Every row gives one point. The last column is the point's height on a tilted bowl or saddle (a function of degree 2), plus a little noise. Count its main directions that bend up, bend down and stay straight.

Points (17 x 4):
[[  8  -4  -9   5]
 [  5 -24  13  22]
 [-24  43  32 -30]
 [ 41  16  29  23]
 [-42 -13  25  42]
 [-32  -1  55  21]
 [ 25  10 -12  16]
 [ 18  20 -38  32]
 [-22 -20 -40   6]
 [ -5 -56  21  72]
 [-31  -4  14  19]
 [ 52 -39 -51   6]
 [-41  19  -7  26]
 [-27  31  14  -5]
 [ 35  -6  -3  23]
 [ -8   6   1   1]
 [ -7  16  -2   1]]
Directions: 2 up, 1 down, 0 straight

Points (24 x 5):
[[ -8  10  17   0 -13]
 [ -5 -25  23   4 -18]
 [-47 -16  11 -25  -6]
 [ 26  17   1 -22 -16]
 [ 13 -28 -42 -20 -32]
 [ 31  12  -5 -33 -20]
 [  1 -15  22  -8 -17]
 [ -1 -46 -16 -16 -25]
 [ 21 -35 -11 -17 -28]
 [ 55 -11  14  15 -34]
 [-16 -39  33  -7 -22]
 [ 23  15 -43  -6 -25]
 [ 17  54   4   3 -26]
 [ -3 -50  28  -9 -30]
 [ 12 -21  51   7 -36]
 [ 13  34  18 -26 -22]
 [ 20   9 -17  55 -41]
 [ 11 -21 -54   4 -36]
 [-14  20 -15 -30 -15]
 [-12 -25  65  22 -47]
 [-40 -39  22 -50 -20]
 [-36  -2  47  17 -27]
 [-41   6 -10  19 -13]
 [  3  57  -6 -31 -31]]
Directions: 0 up, 3 down, 1 straight

Points (44 x 7):
[[-44 -35  -6  -2 -17  38 -10]
 [-43  23 -12  17  19  20  12]
 [-30  51  -6  38  -7  -4  33]
 [ 26 -40  52 -19 -69 -36   2]
 [ 13  29 -11  -6  31 -24 -21]
 [-18 -52   2 -16  19  20 -13]
 [ 20  27   0  35 -52  33 -24]
 [ 19  33 -10  18  15 -28   0]
 [-42  13  22 -13 -13   7   7]
 [  8 -20  21  16 -34   5 -25]
 [-45 -27  45  33  19  -2 -17]
 [ -1  -7  -8 -25 -33  13   6]
 [ -7  17  31 -40  62  14 -95]
 [-35  13   2 -38 -10 -17   8]
 [-31 -17 -23  38  26 -12 -10]
 [-40  37   6  -6 -31 -28  32]
 [-38 -30  -4 -33   3   7  -8]
 [-19  11  41 -24 -19 -14   6]
 [-31  -6  14   2 -60 -26  -1]
 [  5  39  16   3  -8  33  -9]
 [ 52   8  17  49  -6 -25 -21]
 [-38  -8 -17 -23  31 -13 -33]
 [  1 -78   4   6  15   2 -12]
 [ -2  23  10 -17   6 -12 -12]
 [-43 -14   1 -33  18   2 -19]
 [ 44  43 -32  19   1 -12  19]
 [ -9  -6   2 -39  10  -2 -14]
 [-40  -5  13  10  28   8 -12]
 [-31  -5  22  -6  20   2 -13]
 [  1  -6  59  -2 -13 -39  -4]
 [ -2   5  22 -33 -15  24  -6]
 [ 31 -13 -26  27 -28  25   2]
 [ 34   9  52  -7 -15  -5 -24]
 [-33 -28 -30 -20 -23  -1  -5]
 [  1  16  49 -61  13  69 -59]
 [ -6  18  12  20  32   2 -10]
 [ 13  15 -47  17 -10 -72  -1]
 [  0  -8 -41 -15 -24 -28   1]
 [-14 -12 -19  16 -45 -13 -19]
 [ 21 -15  53 -22 -48  -3  -5]
 [-13 -30  14  -4  12 -33  -9]
 [ 18  47  31   4  61  -5 -64]
 [-22  45  -8  23  12 -14  16]
 [-13   6 -25 -10 -15 -33   4]]
Directions: 2 up, 2 down, 2 straight

Points (66 x 9):
[[ -7  14   9 -36   0  -2 -22  30   9]
 [-59  11   2  17 -56  39 -31  41  27]
 [-22  -3  41  27  17 -70 -44  36  -9]
 [ 19  -6   7  13  28  23 -42 -28  15]
 [ 21 -15  24 -38 -23 -29 -33   8   3]
 [ -4   7 -36   4 -49  -4  46  28  39]
 [  4   7  15  18 -21   0  -3 -32  -9]
 [ 12  14 -19  11  -1 -15   5  30   2]
 [ 28   4 -11 -26   2  -4  73  13  45]
 [-13   7  -7 -27  -9  24   9  -6  22]
 [-19  23 -27  20  13   8  42  -8  16]
 [  2   7 -44   6   5   2 -25 -19  10]
 [ -6 -18  33 -21  -6 -18  49  26  38]
 [  7 -29 -30 -21  34  -5  -1  10  34]
 [-24 -30   4 -29  19  51  28 -40  59]
 [-39  30  -3 -23  27 -18 -14 -23  18]
 [ 13  32 -10 -17 -20 -42 -28  26 -12]
 [ 24 -10  26  11  25 -25  75 -15  39]
 [-12 -15  14  23  17  -2 -15 -56   4]
 [-27  15  20  12  22 -37   3 -17   8]
 [-17 -18  18 -16 -31 -26 -20  37  11]
 [-37  59 -14  54  11 -66   4  32   1]
 [ -4 -13 -28 -12   0  49 -24 -29  33]
 [  1  37  22  16  -4  10 -31   5  -6]
 [ 29 -21   1   7  37  -1  17  20  22]
 [  3 -16 -12  25  -2   7  20  31   6]
 [  8   3  28  10  24 -42  73  -8  43]
 [ -7 -41  41 -14  -7 -29 -13 -58 -14]
 [ 23  16  26  29   0 -24 -23  21  -4]
 [-72 -10  21 -12   8  41  -6 -42  65]
 [-31  24 -12   5  -8 -39   8  22   3]
 [-48  14  -4 -16  39  33 -13 -31  54]
 [ 32  -3 -10  62  -8 -35  59 -19  32]
 [ 21 -52 -23  16  25  12  60   0  43]
 [ 27 -19  34  -5 -17  -5  -4  33  13]
 [ -4 -25  15 -27 -30  15   4  11  23]
 [ 28   1  37 -11  -1 -29 -35  19   1]
 [-23 -29  59   7 -36  25  10  16   2]
 [  8  15 -14  38   4  46  54  53 -28]
 [ 21 -32   4  30  15  -9 -38  14  13]
 [ 39  21  20   3 -24 -34 -58  -3 -18]
 [ 20   6  -4  33   4  26  11  14  -7]
 [  0  -1  84  34 -32  45 -32 -11 -32]
 [ -3  18 -20   9  -1 -11  59  11  24]
 [ -6  -2 -25 -12  44 -10 -18  -9  20]
 [-30  10  13 -23  18 -22  -7   7  13]
 [ -1  72 -19 -24  55 -35  -3   8 -13]
 [ 17 -16   5   0 -27   3  10  33  15]
 [ 21 -79 -29 -15 -70  -3  41  -4  71]
 [ 26  12 -21  21  -2  28 -21 -16   2]
 [ 17   1 -53  -4  55 -27   1  -9  26]
 [ 27   3   6  36 -16 -43  33  -4  19]
 [ 15  61   3   0 -10  -5  15   2   5]
 [ -1   1   0   2  17  16 -26  16   7]
 [ 21  15 -28  44  16  -2 -15  36  -1]
 [-23 -49   1 -17 -14  32  54  10  42]
 [  6  21 -17 -18  43  19 -18   6  12]
 [-29  10 -16 -16  23  13  62 -31  52]
 [  0  16 -39 -50  18  17 -57  19   8]
 [-26  11  16 -14 -33   5 -22 -16   8]
 [  1 -29 -26  20  -9  16  35  13  18]
 [ 32 -19  -5 -14  10 -19 -19  49  20]
 [ 35 -11 -10 -18  33 -57 -28 -11   7]
 [-23   5   7 -33 -31 -32  23  31  31]
 [ 42 -53 -30  -9   9   6   7 -34  49]
 [ 53   4  -9 -35  14  32   5  44  19]]
Directions: 5 up, 2 down, 1 straight
